Each row is a point. Each table stands for the endless flat space through its points: a line for two points, a plane for three, and so on. Write the one point that lies in both, or say that there is none.
In the rows, zero is written as 128.

First (2 x 4)
[[141 150 141 146]
 [147 142 147 149]]
Second (3 x 4)
[[123 171 120 132]
 [119 166 117 129]
 [143 146 153 161]]
They share: [129 166 129 140]

First (4 x 6)
[[124 173  97  96 124 124]
 [102 125  37 108 108 142]
 [119 189  81 134 112 110]
 [135 213 129 108 126 105]]
Second (3 x 6)
[[133 142  66 110 126 160]
 [102 192 123  81 105 105]
 [124 164  81 107 131 151]]
They share: [117 165  96  93 111 129]

First (3 x 8)
[[160 150 136 164 127 123 161 193]
 [166 132 106 152 109  83 131 141]
 [152 122 100 152 111  87 117 121]]
Second (2 x 8)
[[172 150 103 172 114 105 130 153]
 [173 156  98 178 108 107 126 150]]
They share: no point

First (2 x 9)
[[118 152 119 166 115 147 142 157 165]
 [ 88 131 116 163 130 153 136 166 159]]
Second (4 x 9)
[[ 76 110 105 182 133 153 146 169 141]
 [123 169 126 141 112 144 126 163 188]
 [ 77 141 118 159 138 152 136 141 130]
 [ 97 176 105 115 108 119 105 166 170]]
They share: [ 98 138 117 164 125 151 138 163 161]

First (2 x 11)
[[138  99 179 156 128 118  89 149 138  94 112]
 [165 105 161 168 119 118  86 155 159 112  85]]
Second (3 x 11)
[[167 118 142 136 143  86 109 167 135 119  84]
 [177 106 158 128 137  76 105 165 143 133 100]
 [145  88 192 192 101 150  65 139 169  93 104]]
They share: [156 103 167 164 122 118  87 153 152 106  94]

First (5 x 12)
[[100 111 176 183 117  82  49 200 153 154 101  85]
 [ 76 106 137 174 102 106  70 155 161 169  88  91]
 [ 89 106 143 189  84 128  33 169 128 106 156  61]
 [127 106 175 158  88  87  38 191 193 118  74 116]
 [ 60 111 114 189 106 124  87 144 128 172 122  70]]
Second (5 x 12)
[[107 120 154 165  97  76  65 166 148 111  97  68]
 [128 105 122 188 102 107  80 171 188 116  73 118]
 [100 131 147 149  77 106  79 197 123 140 145  66]
 [126 131 145 149  37 112  95 147 143 170 115 114]
 [124 121 129 173  77 120  95 192 158 140 118 104]]
They share: no point

First (3 x 12)
[[134 123  90 105 134 124 146 151 123  87 107 186]
 [131 117 114 138 146 121 167 148 162 102 104 147]
 [ 84  93 125 130 109 159 161 146 158  92  92 136]]
Second (2 x 12)
[[135 114 104 137 156 111 166 151 145 111 109 148]
 [123  96  98 145 166 105 170 155 125 131 113 130]]
They share: [141 123 107 133 151 114 164 149 155 101 107 157]

First (2 x 14)
[[143 130 153 155 162 104 131 161 118 146 106 119 147 129]
 [127 130 131 159 160 108 115 171 124 136  90 133 149 149]]
Second (3 x 14)
[[139 126 180 143 185  88 129 152 109 135 136 134 136 137]
 [172 139 155 174 172  78 145 174 100 175  90 130 143 149]
 [159 134 166 162 180  79 138 166 102 159 109 135 139 148]]
They share: [151 130 164 153 163 102 139 156 115 151 114 112 146 119]

First (2 x 18)
[[178 152  99 114  90 159  94 121 114 150 163  83 130 120 101 141 108 115]
 [182 157 101 121  81 157  98 127 108 142 166  72 136 115 106 132 114 107]]
Second (4 x 18)
[[202 107  90  96 174 157  48 111 134 180 120  89 120 136 133 144  58 115]
 [176 119 121 104 118 159  90 103  89 188 144  96 135 127 118 121 103 115]
 [168 141  88  86 125 165  76 114 150 156 153 103 103 135 101 171  91 143]
 [168 115 113  88 128 147  90  97 117 188 142  96 117 141 126 163  93 123]]
They share: no point

First (4 x 20)
[[105 130  97 148 163 197 160 119 141 181 141 132 128 160 189 133 132  94
  130 138]
 [101 122 119 146 163 219 168 117 163 181 159 114 130 160 207 145 138 112
  136 144]
 [141 154 127 169 147 205 179 159 167 176 153 126  95 109 209 153 108 138
  139 110]
 [103 136  53 145 163 153 137 115  95 180 113 168 133 171 145  99 130  52
  121 130]]
Second (2 x 20)
[[119 119  87 164 128 175 125 134 146 163 151 173 126 142 135  84 138  93
  153  99]
 [129 164  92 144 133 155 145 164 116 173 166 123 106 132 150 124 133 108
  143  99]]
They share: no point
